Each row of a before or after table is a point. The points were changed in one or more steps. Then noise was added and the rows were shuffled. The steps act on how far a point lies along the listed directions, d1 being the first. Name the steps. A step turns or swaps two directions, mirrors them in a line or flattens them onto one, adds a multiple of one to another, or multiplies one. Angles are multiples of 10 degrees, from the lower direction toward the higher: turns from -170 to 170, lines from 10 to 170 but not 90. Use the fewest steps. Two steps may share a direction if one is a turn and the other turns, adds or multiplies; they go together, in the order done. Otherwise the lowest direction goes first.

Directions:
(1): [-28  40]
(2): [-40 -28]
Before:
[[-30  34]
 [-18  33]
 [ 26  10]
 [-13  19]
 [ 36  25]
 [-35   6]
 [ 33   3]
 [-19  13]
 [-35  17]]
After, 9 rows:
[[-66 -17]
 [ 35  15]
 [ 54  17]
 [-85  -5]
 [-45  -5]
 [-42  -2]
 [-66   0]
 [ 36  25]
 [-77 -13]]
Steps: add 1.5 times d1 to d2

Directions:
(1): [ 62 -16 -25  42  24 -14]
(2): [ 20  62  15 -18  47  15]
Before (13 x 6):
[[-65 -35  -4  22 -71 -17]
 [-29 -10   1  -2 -38  -9]
 [-55 -14  31 -26 -32  -8]
 [-56  20  39 -59  -6   4]
 [ 25  15  14 -21  37   3]
 [  6   8  20  15  46  -8]
 [ 38  -6  -8  35  22 -16]
 [-18 -69 -10  25 -28 -29]
 [ 55  75   3  -1  60  34]
 [-91 -54  15 -15 -53 -10]
 [ 52 -14  -1  39  20   1]
 [ 20 -29 -11  26  -1 -30]
 [ 10  49  19  12  48  23]]
After:
[[-78 -84   8   7 -63 -18]
 [ 15 -33 -11  15  -2 -28]
 [-56 -56 -15  35 -80 -22]
 [ 26   3 -12  27  11 -12]
 [ 40 -12   4  34   6  -1]
 [  5  16  22  11  54   4]
 [ 10  69  26   3  59  27]
 [-41 -25  26  -9 -28 -15]
 [ 54  95   7 -11  74  45]
 [-27 -80 -12  31 -47 -31]
 [-29  20  29 -48   9  -4]
 [ 33  19  12 -20  45   6]
 [-27 -24  -5   4 -36 -13]]
Steps: multiply d1 by 0.7; multiply d2 by 1.3

Directions:
(1): [-40  82   3   6   4 -33  -1  24 -28]
(2): [-51 -13  14  45 -61  29  -4 -29 -21]
Before:
[[-36 -15  -5  -8 -58  15 -14 -16 -23]
 [ 18 121  -8 -78  74 -78  -5  64 -32]
 [-24 -67  -1  30 -74  45  -9 -38  -6]
 [-43 -28  28  48 -63  55  16 -44 -15]
 [-21  -7  16  20 -20  28  -7 -14  -3]
 [  3  53   8   3 -26 -10  -6  12 -31]
 [-78  33  19  53 -77   9 -19 -23  -3]
 [  3  14  17  -6  -1   7 -14  15 -10]
 [-35 -39   2  65 -72  14   2 -23   8]
 [ 36 -42  -2 -25  18 -15  -4 -12  14]]
After:
[[ -5  20  12   2   7  10  24  -2  -3]
 [-36  54  14 -14 -26 -15 -12   2 -50]
 [ -3   0 -11  26 -15 -24   5  12  19]
 [  1  49   9   7 -30  -4  -5   7 -33]
 [ 20 -22 -13 -17 -10   1  -4   2   4]
 [ 32 -52   2 -20  11  -9  -2 -18  11]
 [ -7  10  10   3   8  11  -5   3  -1]
 [  1  12  19  -5  -4  12 -11  13 -12]
 [-19   9 -13 -30 -22  -5 -12   4 -19]
 [-48  67   7  17 -26 -24 -17   8   6]]
Steps: flatten d1 and d2 onto the line at 20 degrees

Directions:
(1): [ 18   2  45  28 -40 -57  -5   4  33  48 -63  11 -37  -1]
(2): [-35  44 -47  10  48 -38   4  45 -11 -40 -43   2 -42 -13]
Before, 8 rows:
[[ -18  -30  -20  -36    9   75   25  -31  -21  -40   51   -9   19   -2]
 [ -21    2  -18    7   28  -19    3   16    0   -3    2   14   -9    1]
 [  34  -51   22  -31  -46   56  -14  -39    1   19   65  -13   68    2]
 [ -21  -10  -36   -1   39   26   22   27  -28  -79   -8  -27   -4   13]
 [ -27   -5 -104  -19   80   25  -12   35  -64  -89   60   -9   19   -5]
 [ -29   46  -68   34   47  -36   11   57  -22  -38  -56  -12  -54  -26]
 [  31  -29   10  -15  -22   62   -7  -46   -6   25   66    4   43   15]
 [  28   -5    8    9  -36  -29   -1    0   33   21  -20  -20   -7   10]]
After, 8 rows:
[[-12   5   1  29   6 -38  18  38  -1 -36 -77 -14 -52   9]
 [-10  -6   9  13   3 -28   5   6  13  21 -11  13 -17  -2]
 [ 23 -26   1 -12 -34  12   6 -13  16   9  23 -24  29  17]
 [-15   3 -66 -37  46  47  -5  17 -34 -67  58 -19  39 -17]
 [-15  16 -67 -24  48  46   0   3 -35 -41  46  -1  13   1]
 [-49  21 -54 -16  43  10  27  20 -16 -62 -19  -1 -38 -21]
 [ 24   1  28  54 -53 -61   5  14  25  54 -80  -4 -53 -12]
 [-26  31 -66  37  49 -92 -13  75 -18 -38 -74  11 -68 -10]]
Steps: turn d1 and d2 by -80 degrees

Directions:
(1): [-64 -63 -68 -33   0  11  10  13 -28   9  34  37  17  49 -26 -13  23  49
  -9   1]
(2): [-31 -18 -46  35  76 -27  26  -7  12 -12 -53  -6 -16   9   9 -60 -59 -40
  -4   7]
(3): [ 11   9   6  60  25   6 -46 -29  13  26  68   9   4  17 -16 -22  15 -19
 -86  44]
(4): [-19  -8   9   6  61  22 -15 -49 -58 -45  16  34  -2 -49  19  63 -28  16
 -21 -42]
(5): [ 61 -26  -8  -6 -11  27  13 -22  16 -66  15  35  13  80  40   0  10 -54
   4 -29]
(6): [-22  12  11 -87  16 -26 -32  42  15 -32  41  26  19 -51   9 -44   3 -56
 -13   1]
Before, 8 rows:
[[-23 -19 -10  23  23   1  -4 -25 -23   8  18   9  -1  -6 -12   2  -8  22
  -22  12]
 [  6  -5 -13  30   0  -2  11  -4  19  17 -20 -28  -5  40  -5 -33   1 -13
   -6  27]
 [ 32   1  21 -18   8 -10  -2  -7   4 -39 -14  19   3  -7  29   2 -14 -39
   11 -29]
 [ -1   7  -1  28   6  10   1  -9   4  13 -16 -14 -12  14  -5  16   1  32
    6  10]
 [-22  -2 -16  26   4   4 -14  -4 -17  33  21   4   2 -13 -25   7   9  33
  -15  16]
 [-19   7   8 -10   4 -11  -6   0 -18  10  31   6  -6  -3 -15  13   5  24
  -14  -7]
 [  8  22  25  11  14 -13 -27  -5  -7   1   6 -10 -11 -37  -1   0 -20 -19
  -31  10]
 [ 39  -7   1  10   0  26   2 -23  11 -31  24  17  14  48  15  12  -2 -29
   -6  -8]]
After (8 x 20):
[[-33  13  12  -5   4 -18 -11   8 -14  34  29  -5  -9 -19 -26   7   5  34
  -17   5]
 [ 93 -26  -5   4 -14  45  15 -37  32 -76  33  43  27 121  45   6  10 -82
    1 -29]
 [-34  -9  -6  28  18  -8 -12  -7 -16  36  15  -6   0 -12 -25 -14   0  27
  -29  29]
 [ 11  -9 -18  15  -6   0  23   5  16   3 -34 -28  -6  42   3 -29   0 -13
   15  12]
 [ -2  31  26  14   6 -22 -28   5   1  28   1 -27 -13 -49 -15 -12 -19 -10
  -34  27]
 [-49  10 -15  29   0 -13 -17  15 -16  73  15 -15  -8 -41 -45  -4   9  54
  -12  37]
 [ 63 -12  19 -14   8   7   0 -27   8 -70   4  37  14  30  50   0  -7 -64
    0 -41]
 [-12  13   0  27   4   3  -1  -4   0  25 -20 -21 -15   2 -15  16  -1  39
    4  16]]
Steps: turn d3 and d4 by -40 degrees; multiply d5 by 2.5

Directions:
(1): [-28 -54  63 -56 -12  46 -15  31  41   5  28  36  73  53  12   2 -25  19
  -2 -18 -98  -1 -25  -2 -42  -9  -6 -37 -37  10  15  -7 -82  32 -16 -14
   9  53  16   8  23  -1  34  13 -11  -2  35 -21]
(2): [ 27  33 -17 -36  11  -6  -1  31  36  74  10  -6 -54   0  -2  14  31   1
   2  30 -18  63 -72 -24  11   5 -26 -36  -6  -7  39  46  29  35 -44  42
 -15 -77  23  54 -14 -25  46  -2 -34 -28  71  12]
(3): [ 25  12 -13  49 -27  28  30  48  47  -6  25  38  17 -12  15  53 -15 -63
  57  -2 -26  13  38  -4 -24  49   3  -5  38 -21  13  40  56 -66 -95 -39
  26  27 -14  26  17  33   4  57   4   7 -17  -2]
(4): [-24   6  20 -41  10 -11 -26 -21 -12 -28 -60 -79 -11 -25  -4  -3 -45 -71
  54  28 -16  59  -5 -19  46   8  38 -15 -15 -59   4  12 -22 -16   6   6
  10  41 -33 -33  33  -9 -62  30 -18 -44  71 -39]
(5): [-71  -2  25  29  31 -24 -23 -32  34 -40  10  50 -27   5  20  25  32 -49
  40 -16  76  -2  52 -13 -20 -22 -24 -40 -28   7 -18 -18 -16   4  16   7
  59 -36  72  46  57  -6   0 -13 -28  47  56 -16]
(6): [ 28   8  30  12 -25 -90 -12  46  -8 -53  20 -40  57  25  -9 -88  33 -49
  17  13  27  -7  13 -12  40  -1 -43 -29   9  20  -8 -25 -19  43 -73   1
   3  -8 -46 -10 -44   5  47   5  37  37  28   2]
Before (8 x 48):
[[  28  -13    9  -61   13   12  -19    6  -25   21  -24  -50   31  -10
    -7  -23  -23   40  -18   13  -67   27  -48    3   37  -13   41  -20
   -28   -2   41   -5  -46   40    9    1  -14   49  -41  -29  -20  -11
    -4   23   23  -54   14  -20]
 [ -42    6   13   63   -8  -15  -28  -20   -4  -74   -7   13   -6  -17
    16    1  -12  -48   62   -3   80    6  107   -8  -32    1   18  -29
     7  -11  -53  -26   -5  -48    2  -40   52   27   25   10   47   14
    -9   14  -17   43    6   -6]
 [ -70  -30   24   30   48  -33  -39  -69  -33  -64  -43   20   -8  -22
    -1  -27   17  -24   12  -23   82  -45   52   15   -1  -30    7   -2
    -5   14  -29  -62  -25   -2   75  -18   21   14   24  -19   34   -7
   -34  -16    2   47   -1  -12]
 [ -46   10  -18   35   30   12  -15  -24   11  -26   -5    8  -52   -4
     8    9   30  -18   14  -22   62   -5   37   -4   -9    1  -24  -29
   -13  -23    0  -27    2   -6   44    2   29  -32   47   20   52    4
   -25   -9  -19   20    4   -3]
 [  74   26  -28   10  -23  -57   15   14  -72   -7  -45 -121    2  -36
   -35  -57   -4   -4  -22   45    7   19  -29    7   72   24   27   52
    30    1  -22   -1   47  -17  -12    9  -57  -10 -101  -48  -86  -10
   -12   18   47  -44  -41   16]
 [   6   12   24  -49   23  -34  -35  -10  -18    1  -37  -92   -3   -5
   -42  -48  -31  -20   -3   43   -8   59  -41  -18   89   -2   33  -13
     8  -40   -8    8  -39   23    8   19  -10   28  -44  -35   -8  -18
   -44    7   -3  -56   78  -26]
 [  35   -6   45  -44  -20  -65    7   39  -47  -13  -14  -70   43   41
   -16  -95   25  -14  -28   18    8    4  -27  -33   60   -9  -12   -4
    -8   -6   26   -4  -31   54  -21   24  -19   -1  -63  -37  -47  -29
    15   -7   27    1   19    7]
 [ -55   -4    7   42   39  -58  -11  -31   -8  -52   10   12  -45  -11
   -18   -6   34  -43   25  -18  110  -18   54    9   -8  -27  -38  -33
    13   -5  -40  -34   -5  -12   22   20   17  -48   38    1   10   -1
    -9  -34   -5   55    6   -4]]
After:
[[-43 -22   3   6  27  51  30 -41 -13  29  -3  70 -47  16  11  56  19  49
  -42 -33  43 -35  22 -11 -39 -23  20  32 -21  -2  14   6  10 -19  91  10
   18 -21  63  18  40 -26 -35 -30 -30  15 -48  16]
 [ 48 -16 -20 -26 -10  50  33  57  14  69  32   8   0   5 -31  26 -17  44
  -26  -4 -80  10 -58  20 -34  24 -12  -4  43 -15  20  33  18 -22 -46   7
  -60   2 -25 -12 -50   6  30   8   7 -28 -51  21]
 [-50 -10  -2  85  21  27  16 -17  49 -13  33 109 -29  -8  27  97  32 -16
   23 -24  57 -24  70   3 -72   7  -6   0  -9  39 -35   1  43 -61   6 -20
   54 -42  80  83  46   2  16  12 -21  44 -21   8]
 [ 54  11 -28   0 -21  27  11  58   2  19  17 -32  13  15 -12 -35   9  27
  -23   0 -49   4 -35   2   6  35 -27 -10  23 -16  33   1  13  11 -37 -10
  -32   2 -40 -13 -28  16  20  21  20 -20 -41  17]
 [  0  22 -38  77  31 -12  10 -37 -13  10  26  46 -44 -12 -25  12  34  51
  -53 -10 103 -42  39  15  11 -10   1  34  44  29 -41 -13  44 -18  47   0
   14 -39  40  16  -9   6 -19 -40  14  23 -58  30]
 [-26   6 -10  27  52 -35 -22 -54 -25 -20   0  22 -31 -23   8  -3  43  31
  -16 -14  91 -27  39   9  18 -43   7 -20 -25  34   2 -39 -13  29  58   9
   34 -32  41  15   7 -14  -5 -23  17  24 -10  -4]
 [ 72  45 -45  -8 -32  21   2  46  -3  64 -11 -44 -44 -27 -10   0 -21  26
   10  45 -35  78 -37 -15  -3  34  23 -11  36 -25   9  51  56 -21 -53  -4
  -37 -15 -30  15 -37  -5  35  24 -23 -49   3  33]
 [ 56   2 -22 -21   9  13   6  46  11  90   6  26 -19  -5 -17 -14  35  49
  -37  11 -54  15 -89   7  -9  11 -24  -7  30  23  45  22  42  30 -39   8
  -54 -43  -7  33 -50 -18  68   1  -4 -19  -5  36]]
Steps: turn d1 and d3 by -60 degrees; turn d1 and d4 by 110 degrees; turn d2 and d5 by -170 degrees; multiply d6 by -1

Directions:
(1): [ -10    6   31  -54   -6   39   45   12  -86    9  -37  -21  -35    4
  -24   18  -12   -1  -15    1   29   36   -6    7  -56   71    4   27
   29  -21   61   22 -102   28  -17   35   -6  -18   24    5   35    5
  -17   29  -39  -52    6  -18   67  -15  -42  -30   51  -11   50   11
  -23    0   61   28   12  -24  -36   23]
(2): [   3   30   27    0   23   50   65  -37   38   15   11  -69  -41    1
   -3    9   13   49   40    6 -109  -83   -2   49   85  -16  -35  -26
   51   26    9    1    2   34  -12    3  -55   -6    5   32   41  -26
   14  -17  -17   15  -18   13   58  -14  -18  -15   12    6  -16   41
   26   40  -12   36   25    1    4  -13]
(3): [-77  41  -3  19  16   2  -7 -41  42  -8  -1 -21 -47 -25  -5 -14   4 -23
 -61  10  45  12  19 -42  71   4  24  81 -25 -18 -32  57 -19  37  19  -2
 -12 -13  85  24  45  13   0  -6  34 -50 -33  13 -71  49  -2  19  14  -5
  26  59  13 -22 -39  57  14  20  -9   0]
(4): [ -1 -11  -1  20   6 -57  36 -42 -35 -42 -32 -26 -12  24  38   8  -3 -11
   8  13   4  -5  11 -33 -46 -76 -13  45  38  50  11   9  78  43 -15  -5
 -58  -3  21 -83 -30  11 -27  29  -3  -6  21  12  19  58  12  -8  69 -27
 -41  24 -27  -1 -22 -28  49 -72 -16  61]
Before (8 x 64):
[[ 52 -22 -15  12 -13 -17 -23  31 -14   0   8  24  41   3  14  14  -6  15
   32 -12 -22  -8 -23   9 -55 -10 -13 -36  -1  16  -9 -43  38 -43  -4  -5
   31  33 -59 -17 -46 -12  23  11  -9  24  19 -17  15 -26   8 -10 -28  -5
  -28 -52 -12  16  20 -44 -14 -12  21 -16]
 [-11  18  18 -12  26   7  44 -54   2 -15 -13 -40 -35   3  -7   1  15  13
   18  12 -34 -15   5  -3  40 -25  -3  27  33  26  19  21 -11  48 -29  -1
  -54 -20  42 -16  19 -11   0  -4  -4 -31  -7  18  40  24 -29 -23  50  -9
   -9  52  -9  17  -7  15  48 -30 -11   3]
 [  1 -10  30 -22  -6  -3  26   4 -39   6 -19 -34 -17  15  14   9   3   0
    8   5   1   4   2   3 -23  -6   6  -1  32   8  44   0   3  26 -20  -1
  -11   7 -15 -13  -8   3 -11  30 -14   0  10 -10  61   3  -2 -26  37  -7
   -2  -2  -5 -10  11 -10  22 -38   2  30]
 [-10  20   7   3 -15  63 -27  25  47  38  38  10   5 -23 -43  -4  -7   4
  -20 -17  -7  -3 -15  26  79  65  -1 -36 -36 -40 -13 -14 -74 -55  10 -14
   50  -9 -12  83  37  -2  22 -58  10 -16 -44   2 -30 -32  -4  19 -71  27
   43   3  40  -5   0  40 -57  77  19 -63]
 [ 23  19   6 -13  13  14  28  -8  10  -2  11  -3 -11   9   8   0  -6  16
    7  -3 -15  -9   2  14  19  -2 -23  -2  16  -8   5  14  -2   6 -24   6
   -9  12   3  16  -7  -1   0   4 -12  17  -4  22  17  -1 -11  -1   6   0
  -31  -7  23   5  21   4   2  -3   6  14]
 [  0  -2   8  -7  -4  39  15  -5 -13  19  -5   1   2  -2  -7  13   1  16
   13  -3  -9   8  -5   8   3   9  -5  -1  19 -11  23  15 -54  -5  -9  26
   -2  -2 -26  23   7  -8   3   1 -12 -13  -6 -18  22 -26   3 -14  -4   4
   18  -5   9   3  18 -10  -1  -5  10  -6]
 [ 39 -14  29 -19   6   6  84 -17 -51  -5 -19 -35 -26  13   7  14  -4  19
   49  -6 -58 -28   4  38 -53 -15 -30 -12  61  27  39 -20   2  16 -29  17
  -53  -1 -34 -36   3 -16 -15  21 -46  19   9 -20  95 -19 -27 -25  48   7
   -6   5 -11  35  21  -6  26 -51 -22  51]
 [-18   9  -8 -18 -12  27 -41  32  16  16  -4  31 -12 -26 -40   4 -18 -14
  -47   0  46  47 -12 -20  18  64  50  -4 -34 -43  -5   7 -51 -14   4   3
   53   6  12  38   6  22  22 -17  21 -17  -5  -1 -46 -22 -14   7 -26  13
   46  -8  22 -32  -1  23  -9  52  -6 -17]]
After:
[[ 44 -18  14   9   8 -14  61 -22  -9  -8   0 -24  -9  11  20   5   3  19
   56  -5 -70 -45   7  33 -26 -51 -32 -26  45  39   9 -32  54   1 -21  -1
  -49   9 -46 -40 -15 -18  -7   7 -26  45   7 -11  61 -10  -6  -9  22  12
  -32  -1   0  35  -8 -21  22 -39  -3  41]
 [ -1 -15  -3   4  -9   5   2  -6 -24   2 -14  16  13   5   6  11  -2   0
    7  -1  19  26  -1 -16 -27 -14   0  16  12  -2  17  15 -23  -4  -7  20
   -1  -1 -25  -9 -16   2  -7   9  -3 -13   5 -16   5  -5  15 -10   7  -3
    7 -11  -3  -9   9 -30   4 -23   9  12]
 [ 58 -21 -31  43  -6 -24 -47  23  51   4  39  29  58  -2  23   2   3  25
   46 -15 -56 -43 -20  18  -1 -44 -18 -65 -16  25 -47 -57  90 -62   7 -25
   34  44 -75  -3 -56 -20  41 -13  14  59   8  -6 -21 -26  30   8 -70   7
  -55 -55   9  22 -16 -52 -26  14  47 -40]
 [-23   2  -5 -30 -18  16 -34  35 -25   7 -25  33 -15 -21 -38   9 -25 -28
  -57   1  81  75 -11 -36 -28  72  57  19 -27 -44  13  15 -65  -4  -3  12
   51   1  22  15   0  31   7   2  12 -38   5  -7 -35 -10 -21   0   3   2
   55  -8   4 -41  15  17   0  30 -20   5]
 [ 23  11  -3  -6  10 -11  19  -9   2 -14   5   8  -2  12  17  -3  -8   4
    2  -2   5   4   4  -4  -4 -17 -19  10  12  -2   2  14  19   6 -23   1
   -9  14   6  -6 -23   7  -5  13  -7  16   5  24   5  16  -2   3  13  -6
  -40 -11  15  -2  14 -11   6 -16   5  27]
 [-15  15  24 -22  23   4  51 -52 -26 -19 -27 -40 -42   7  -9   5  11   6
   12  13 -14   2   5 -10  12 -14   1  41  39  23  33  27 -27  56 -33   7
  -54 -24  48 -26  19  -5  -8   6 -12 -46   0  14  51  28 -36 -28  68 -15
   -1  53 -20  12   7  15  54 -44 -22  17]
 [-16 -23 -17  14 -33 -45 -50  21 -50 -24 -16  52  30   2  -5  -3 -28 -61
  -59 -10 121  88  -2 -61 -73  15  24  47 -46 -18   1   0 -12 -40   2 -17
   45  -8  11 -42 -33  39 -25   0  18 -49  -1  -3 -59  44  21  22   1 -11
   25 -13 -23 -49   1 -23 -28  -8  -7  21]
 [  4  -4  31 -16  -1  10  23   3  -8  15  -3 -38 -16   9  11   5   8  12
   18   4 -28 -18   1  19  14  -8   0 -20  29   7  31  -6   7  19 -15  -6
  -10  10 -22   8  -1  -4   0  15  -9  14   2  -6  56  -9   0 -22  16   3
   -6  -2  10  -2   2  -3  16 -18  13  10]]
Steps: add 1 times d3 to d1; swap d2 and d4
